Every row gives one point. Each copy is the shape, with its points in the same order, stretched, turned, moved and blurred by noise. Some copies are also mirrored. Which?

Shape, 8 rows:
[[ -1  90   4]
 [  9  21  -6]
 [ 26  -4 -10]
 [ -4 -29 -12]
 [  5 -33  -8]
 [ -5  26  -2]
 [ -2  -7 -15]
 [  5  -9  18]]
Copy 1:
[[ 44  40  76]
 [ -1  11  25]
 [-21  -9   6]
 [-32  11 -20]
 [-39  -4 -23]
 [  7  27  28]
 [-27  13   1]
 [  3  -1 -19]]
Copy 1 is: mirrored
Copy 2, 8 rows:
[[-95 -19  12]
 [-15   2  -9]
 [ 14  23 -16]
 [ 43   3 -26]
 [ 48   9 -22]
 [-20 -11  -6]
 [ 17   1 -22]
 [ 26   0   2]]
Copy 2 is: only turned

Shape, 9 rows:
[[ -2  -8  42 -41]
 [ 19 -23  19 -40]
 [ 29  23 -15 -49]
 [ 26   0 -20 -10]
 [ 26  36 -44  -2]
 [ -3 -18  47 -18]
 [-30 -20   3  19]
 [-56 -21  43  23]
 [ 10  25  21  41]]
Copy 1, 9 rows:
[[ 40  34   7  42]
 [ 28  26  22  21]
 [-13  44  13   9]
 [ -5  11  10  -5]
 [-39  15  -7 -13]
 [ 38  10   4  43]
 [ 36  -2 -31   6]
 [ 59 -15 -52  40]
 [-16 -26 -22  30]]
Copy 1 is: mirrored
Copy 2 (9 x 4):
[[  0  21  53 -13]
 [ 15  38  48  -3]
 [ 46   6  10 -19]
 [ 24  12  -4  -1]
 [ 37 -12 -36 -20]
 [-22  17  56   0]
 [-42   9  -4 -18]
 [-70   3  18 -21]
 [-20 -28   0   8]]
Copy 2 is: mirrored

Shape (9 x 6):
[[ 13  -1  22 -35 -18  40]
 [ 21 -21  23   4  -6 -11]
 [-40  -5  -5  12 -30 -12]
 [ -5  21  57 -27 -32  -9]
 [ 61  20   2  58  -8  71]
 [-12  14   5 -10   9 -37]
 [-48 -36  10   1   7  -4]
 [-37 -18   0  50  41  -6]
 [-16 -12  33 -23   7 -28]]
Copy 1, 9 rows:
[[ 32  -5 -43  23 -26   8]
 [ -9 -14   1   7   1  14]
 [ 36  25  17 -38   1  -5]
 [ 54 -24  21  -4 -28   5]
 [-10  51   2  74 -48   8]
 [ 26   8  41 -11  39 -23]
 [ 16  12  -8 -36  21  40]
 [ -7  49  38  -4  47  36]
 [ 23 -18   7 -20  33  19]]
Copy 1 is: only turned
Copy 2 (9 x 6):
[[ 15   6  30  -3 -21 -31]
 [ -3  -2  22   2  -7  27]
 [-34  37 -22   5 -23  15]
 [ -3  26  61 -33 -14   3]
 [ 89  31   8  34 -21   0]
 [-23  17   3 -39  21  13]
 [-59  21 -12  29  -4  18]
 [-41  36 -21  42  24  41]
 [-40   4  28 -14  14  16]]
Copy 2 is: mirrored
Copy 3:
[[-28  16 -17 -25 -32  25]
 [ 14   4  10   9 -13 -12]
 [-20 -26  30  -5  14 -10]
 [-16  37  37 -43  -7 -29]
 [ 49   1 -42  -7  36  54]
 [-17  16  31  15  15 -35]
 [-27 -26  39  31 -31  20]
 [  6 -22  47  65   8  28]
 [-20  18  39  14 -26 -21]]
Copy 3 is: mirrored

Shape:
[[  9 -19  12  32 -35  50   1  18]
 [-11  -4  24  40  32   2 -59  36]
 [-13 -20 -18  -8 -32 -10 -26   9]
 [ 19   1 -21 -41  47  44  -5  21]
 [ 51 -31   2  31  -1  22 -14   0]
 [ 66 -35 -15 -14 -32  28 -45  31]
 [ -3  24  27 -41 -27  -2   0  -5]
 [ 17 -46  29  22 -18  -8 -30  27]
 [ -7  -9 -52  11 -13 -32 -22 -30]
 [ -5  10  21  11   4 -28 -16 -15]
 [ 11  -6 -38 -39 -37 -14  20 -40]
 [  3  46 -47  35  52 -14 -15  11]
 [ 45 -32 -10  -9 -17 -13 -14  35]
 [-10  25   1 -26  36  -4 -25 -10]]
Copy 1, 14 rows:
[[ 23  -5 -44  35 -23 -10  27  46]
 [-45  51 -19  57  64 -17 -27  22]
 [ 30  35  19  14 -24   0  -5   8]
 [-28  42 -40  -9  -3  29   5 -68]
 [ 29   7 -40  29 -14 -38 -28   5]
 [ 31  78 -30  33 -48 -38 -20 -25]
 [ 28  -7   9  -5  -4   2  47 -21]
 [ 40  44 -21  28  29 -16 -26  27]
 [ 20  -1  46   4 -43 -18 -33   2]
 [ 18 -16  13  11  29 -20  -4   5]
 [ 62 -23  29 -33 -69   2  13 -34]
 [-74  11  25  -4   1 -23 -21   7]
 [ 36  68  -9 -16 -11 -17 -26  -2]
 [-23   7   5   7  25   2   4 -52]]
Copy 1 is: only turned
Copy 2, 14 rows:
[[-28   4 -23   0  -8   1 -22 -56]
 [ 28 -43  10   6  44   3 -18 -48]
 [ -5  18  -5  11  27  -3 -33  -4]
 [ 14  -1 -40 -31  -3 -11  39  11]
 [-10  13  -9  -2   4 -24  16 -65]
 [ -5  26 -39 -18   5 -76   9 -47]
 [-19  -9  31  -5 -25  -5 -21  42]
 [ -1  11  11 -16  28 -27 -26 -61]
 [  1  14   4  46  39  22  -3   5]
 [ -4 -14  43  18  13  17 -13   1]
 [-27  42   0  18  -7   9   4  37]
 [ 58 -29  -5  48  17  41  27  -3]
 [ 18  32 -10 -19   8 -43  -4 -32]
 [ 12 -27  17   8   9  15  11  38]]
Copy 2 is: mirrored

Shape (14 x 9):
[[-11  46 -29  21  42 -11  23  26  50]
 [-31   4  -2  -5 -34 -37  44  28  37]
 [ 35 -27   5 -14 -23  19   9 -23 -20]
 [ 34  -1  23  29 -15 -33 -40 -31  -8]
 [ -4  41 -38 -49  30  -1  17 -21  47]
 [-13  28  11  18 -41   6  30  -9  31]
 [  2 -32  53 -24  19 -12   3 -18 -12]
 [ 29  -6  -6 -19  21  -9  46 -33 -11]
 [-32 -11 -16  18 -22  22 -21  10 -25]
 [ 27  24   8  31  35 -67  39 -11  18]
 [-26  38   9 -15  41 -24  13  17 -34]
 [ 24 -43  17 -36   2  10  32 -13 -14]
 [-41 -43  26  25   0   3  15   2  11]
 [-24  18 -31 -42 -22  -7  42 -36  32]]
Copy 1, 14 rows:
[[ 24  42 -22 -28 -17  43  -5  -9  51]
 [-18  47  -5 -28 -26 -33  17  47  26]
 [ -9 -27   3  27  11   1 -12  13 -53]
 [-46 -24  -3  69  47   1 -37   4  42]
 [ 50 -11 -42 -58 -19   1 -31 -23  32]
 [-31  -3  10   5 -45   3 -26  43  20]
 [-52 -26 -37   2  44  -2  45   0  -2]
 [-16  -7 -23 -13  25   2 -36 -18 -48]
 [ 19  -5  65 -12  -2  14  15  13  18]
 [-56  42 -42  22  41  12 -41 -15  24]
 [ -6  27   5 -37   1   7  35 -78  28]
 [-19 -15 -26  -5  29  -5  22  11 -67]
 [-38   0  17 -29  26  19  40  59  17]
 [ 15 -16  -7 -63 -28 -31 -52  20   5]]
Copy 1 is: only turned
Copy 2:
[[ -8  -5   4  16 -41 -22  49  50 -32]
 [-19 -13  50  44  13   0  49   7 -14]
 [-10  -7   5 -18   2  21 -27 -21  19]
 [-16  57  -3  18 -20 -42  -7 -36  21]
 [ -5  -4  32 -15 -23  31  -1  53 -42]
 [-20 -19  44  24 -19  -8   9  -8 -13]
 [  9  19   4  35  -9  21 -25  15  26]
 [ -6   6  -1  19 -18  49   6   6 -25]
 [ 25 -20   2 -10  30 -19 -14 -14   2]
 [-25  48  -3  63 -48  -8  50   1 -20]
 [ 61   3   3  18 -19  14  11  36 -14]
 [ -2 -10   0   6   3  42 -18   8  17]
 [-14 -14   8  48  22  -9   6  10  14]
 [-11 -21  54   5  -2  46   1  18 -52]]
Copy 2 is: only turned
